Each row of a before or after table is a point. The points were changed in one or more steps. Then noise was added and the rows were shuffled. The steps act on columns, c1 being the first. What was done? A step turns or swaps two columns, mirrors them in a line or flattens them onto one, adds a multiple of one to another, or multiplies or shifts one. Angles are multiples of 10 degrees, from the lower column toward the higher: turns from -170 to 170, lines from 10 to 170 but not 90. Use the fewest steps. Two steps may share a column if one is a turn and the other turns, adds or multiplies; they go together, in the order done. Otherwise the lowest column goes first.

Before:
[[-14  -4   9]
 [ 40   6 -46]
 [ -5 -10 -18]
 [ -7 -12  -1]
 [ -2 -17  18]
 [  1   0 -11]
 [ 12 -17  10]
 [-11  15   2]
 [-14  -6  -9]
 [  4 -10   3]
 [-25  -6 -18]
 [  4  34  -5]]
After:
[[-74  -6 -19]
 [121   6 -46]
 [ 10 -11   1]
 [ -7 -16  20]
 [-31  15   1]
 [-22 -12  -3]
 [ 13  34  -5]
 [ 37 -17   7]
 [  1   2 -12]
 [-16  -8 -21]
 [-40  -7  -8]
 [-42  -4   7]]
Steps: multiply c1 by 3

Before:
[[-10 -10   4  -1 -23   2]
 [ -2  -3   3   3  -1   4]
 [ 12   6   2  -5   1  -5]
 [  9   2   2   4   0   8]
 [ -3   0  -3 -13  -1  -6]
 [ 13   1 -12   5  -5  -1]
 [  7  10  11  -7  -1 -12]
 [  4  40  -2  -2   6  -6]
 [  7  -7  -7 -18  -5 -17]
 [ -4  10 -12  -2  -9 -14]
 [  1   1   1   7 -18  -7]
 [ -8   6  -4  -4   1 -13]
 [ 10  21  -1  -7 -21 -10]]
After, 13 rows:
[[  2   4   1   6 -17  -7]
 [  7 -21  -7 -18  -5 -16]
 [  7  30  11  -7  -1 -12]
 [ 11  19   2  -5   1  -6]
 [ -2   0  -4 -14  -1  -5]
 [ -8  19  -4  -3   0 -13]
 [ 12   2 -13   5  -4   0]
 [  9  63   0  -6 -21 -10]
 [ -9 -30   4  -1 -22   2]
 [ -5  30 -11  -1  -9 -13]
 [ 10   6   3   4   0   8]
 [ -2  -9   3   3  -1   4]
 [  5 119  -2  -1   5  -6]]
Steps: multiply c2 by 3

Before:
[[ 52  -6  14 -11   1 -11 -19 -17 -59  27   3]
 [ 13 -17 -37 -49   0  70 -10  -5   1 -28  12]
 [-35 -19 -30  25 -22  44 -27  61 -35 -49  27]
 [ 37 -24 -63 -44 -20  35  15  49   2 -20  67]
 [ -6  34  -9  56  49 -32  21 -45  10  57 -43]
 [ -6  16  14  32   4  21   0  56  63  25 -22]
 [-22  34  52  -8  48 -14  41 -26 -53  83 -13]
 [ -2   4   9  53 -20  31 -13 -11  41 -17  40]
 [ 28 -38 -14 -43 -48   2  30 -22 -35 -15   6]
 [ 51 -10  39  20  42  -6  48 -38 -12  -6 -12]]
After (10 x 11):
[[ -6  22  11  32  -3  15  -3  60  61 -33 -23]
 [-20  32  36 -22  51  73  40 -16 -55 -32 -14]
 [ -6  29  -6  42  50  67  20 -37  14   6 -46]
 [ 56  -9  30  13  45   0  51 -58 -13  11 -13]
 [ 36 -25 -46 -34 -21 -29  20  31   5 -20  63]
 [ -2   4   3  55 -19 -32 -13 -15  36 -23  38]
 [ 25 -43  -8 -27 -49 -12  31 -35 -39   9   7]
 [ 45  -5  11 -15   1  32 -20 -40 -64  -6   2]
 [-37 -21 -20  33 -26 -64 -27  78 -35 -12  26]
 [ 10 -20 -29 -52  -4 -62 -11 -13  -2 -44   9]]
Steps: add -0.5 times c1 to c8; multiply c3 by 0.7; add -0.3 times c5 to c4; turn c6 and c10 by -120 degrees

Before (10 x 14):
[[ 55  -4 -66  23  11 -33  13  41  35  47  21  38 -16  10]
 [ 16  -1 -58  11 -17  10  51 -16  -7  28 -11 -42 -45 -35]
 [  2  23 -37  43 -25  52   7  -8 -31 -35  21 -29  17  13]
 [ 20  -4   9  41  16   7  31  31 -56 -50 -43  -3  23 -42]
 [-38 -43  35 -31  42   9  59 -24  29 -17  12  19 -16  26]
 [ 25 -23  13  19  -6 -27  57   0  16 -47 -22 -46  15  30]
 [ -8  31  -7 -43  40  10 -14 -24 -39  48  38 -40 -53 -20]
 [ 41  19 -29  -4 -32  -9  31 -12 -40 -26   8   8  -5 -48]
 [-22  33  19 -33  49 -35 -30   1   5 -52  -9  -3 -48  24]
 [ 38  15 -28   9 -30  54  -2   8  22  -3  31 -19 -69   7]]
After (10 x 14):
[[ -47    0  -29   24   15   52    0    9   20   -3   31  -22  -67    7]
 [ -49   20  -28   -9   16   -9   33  -12  -39  -25    9   -7   -5  -47]
 [  21   -1   -7 -107  -35    9  -15  -25  -40   47   38  -48  -55  -21]
 [ -13   -4   10  102  -21    9   32   32  -55  -49  -44    0   23  -42]
 [ -19  -28  -58   30   12   10   51  -16   -6   27  -11  -32  -45  -34]
 [  37   21   19  -83  -39  -35  -29    1    5  -52   -8  -23  -48   23]
 [  50  -19   35  -76  -28   11   60  -25   29  -18   11   43  -16   26]
 [ -26  -46   13   46   -3  -28   58    1   18  -46  -22  -19   15   30]
 [ -50   21  -66   58  -28  -31   12   44   37   46   21   32  -16   10]
 [ -10    0  -35  107   25   52    9   -9  -31  -35   22  -40   19   12]]
Steps: turn c1 and c5 by -160 degrees; turn c2 and c12 by -40 degrees; multiply c4 by 2.5

Before, 9 rows:
[[ 39 -12 -31  10   6 -31   4   9  12 -19  16  -3  47  10  -1  43 -48 -38
   -4   7  18  12  45  10]
 [  9  33  13  14 -15  18   4 -12  40  11  19 -28  13   2  10  15  -4  -7
   26 -33 -13 -19  40   7]
 [-18  -3 -20  47  46  11 -20  -8  17 -39  -3   5  51 -11  14  12 -49  -6
   29  -1  -6  29 -24  -6]
 [  3  21 -34 -21  14 -36  18  30   4 -14  -9  21  25  23 -35   1 -14  14
  -18 -23 -17 -26  30  16]
 [ 52  10  41  17  18 -14 -26  20 -12 -47  -3  39 -21  19  -3 -31  10  18
   16  -9  22  11 -20  20]
 [ 51 -14   4  29  23  -4  23 -20   5 -11  56 -35 -15  20  -6  15  19  15
   -4 -24  -1  26  11   4]
 [ -6  16  30  17  46  32  -5 -44   8   8  -4  28  54   5  44  36 -31  12
   19   1 -26  13  -5 -18]
 [-24 -21 -24 -16  52 -37 -12   2 -27  -8  47  -7  -8  23  -5  -5   2 -20
   17   8   4 -47 -21   0]
 [ -3 -16  17 -15  53 -24 -31  -4  10  12  14 -22 -19 -42  30 -33 -19 -59
   26  30  44 -48 -18 -44]]
After (9 x 24):
[[-14  33  -6  13  10  -7  33 -32   7  10  22 -27  13  -6  10 -43  -5  -6
   31 -33 -13 -19  40  -9]
 [ 15  22 -15 -21   3  28  39 -14   0 -13 -32  21  25  47 -35  -4 -14  15
  -29 -24 -16 -26  30  33]
 [  5 -13 -33  11  38  27  36 -20  40 -19 -14  -2  48  10  -1 -20 -47 -39
  -14   7  18  12  44  12]
 [ 47  -3 -10  47 -17   0 -36   9   8 -39 -17   5  49 -20  14 -20 -49  -6
   31  -1  -6  30 -24  -9]
 [ 54 -16   1 -15  -3  31 -44 119 -34  12  22 -22 -18 -63  30  -4 -19 -58
   16  30  43 -48 -17 -19]
 [ 46  16  22  17  -5 -23  -8   6  34   9  22  28  54 -25  44 -15 -32  12
   28   2 -25  13  -5 -47]
 [ 18  10  29  17  52  20 -40 -36 -29 -47  30  39 -21  21  -3  17  10  18
   10 -10  23  11 -20  25]
 [ 52 -21 -51 -15 -25  40 -27   2   0  -8  13  -6  -8  27  -5  28   2 -20
    4   8   4 -47 -21   3]
 [ 24 -14 -40  29  50   2  31 -32  13 -11  39 -35 -16  24  -6  -7  19  15
   -5 -24  -1  27  11 -17]]
Steps: swap c1 and c5; turn c3 and c11 by 50 degrees; mirror c6 and c19 in the line at 80 degrees; add 0.7 times c23 to c7; turn c8 and c24 by 70 degrees; multiply c8 by 3; turn c9 and c16 by -100 degrees; add -0.7 times c15 to c14
